Each wall is flat, endless, passes through zero and stands at right angles to its row. A trip goes straight from one point to another. Which walls does it cross, in order?

Walls:
(1): [-10,  16]
(2): [-33,  -5]
(3): [30,  8]
(4): [-12,  19]
Trips:
[23, -1] to [12,  4] -> none
[ 14, -25] to [30, -1] -> none
[23, 21] to [-4, 34] -> none
[-60,  23] to [-17,  -3] -> none
[-10, -56] to [-20, -18] -> none
[-21,   1] to [-25,  37] -> none
[ 14, -10] to [ -5, -32] -> 3, 2
[23,  8] to [ 39, -17] -> none

Walls:
(1): [-16,  -2, -22,  19,  -8,  21,   3,  -9,   8, -31, -11,  47]
(2): [-23,  21,   7, -16,  34, -21, -13, -14,  -4, -13, -13,  -7]
(3): [-10,  -1,  27,  -7,   9,  -8,  -2, -22,  18,  18, -13,   3]
(4): [ -5,   7, -22,  11,  -8,   6, -11,  19,   9,   6, -10,  20]
(5): [ -4, -33, -40,  29,  16, -30,  -2, -11, -35,  14, -10,   4]
Trips:
[-11,  -3, -10,  -7,  14, -43,   6,  11,  38,  12,   0, -38] to [-14, -48,  40,  -8,  32, -23, -20,  20,  23, -36,  41,  -7] -> 5
[ 19, -44,  14, -28,  17,  -2,  28,  47, -15,  13,   3,  30] to [ 30, -14, -47,  34,  47, -13,  10,  14,   3,  -8,   8,  15] -> 4, 1
[ 57, -28,  17, -18,  21, -11,  17,  26,  32,   8,  10,  -7] to [ 26, -24,  11, -11,   4,  35,  -4, -15,  21, -17,  19,  22] -> 1
[  6, -45, -37,   7, -35,  14, -56,  -8,   4,   9, -13, -22] to [  7,  18, -10,   0,   1, -21,  11, -28,  28,  19,  -1, -29] -> 1, 3, 4, 2, 5
[ 12,  -2, -15,  22,  26,  31, -11,  12,  18,   0,  12, -11] to [ -2, -28, -10,  60, -17, -14, -23,   0, -20, -10,  -4,  11] -> 5
[  7, -12,   7, -14,   5,  -6,  14,  12, -13,  -7, -22,  -8] to [-15,  21,  39,  23, -14, -60,  -7,  31, -31,  46, -16, -57] -> 3
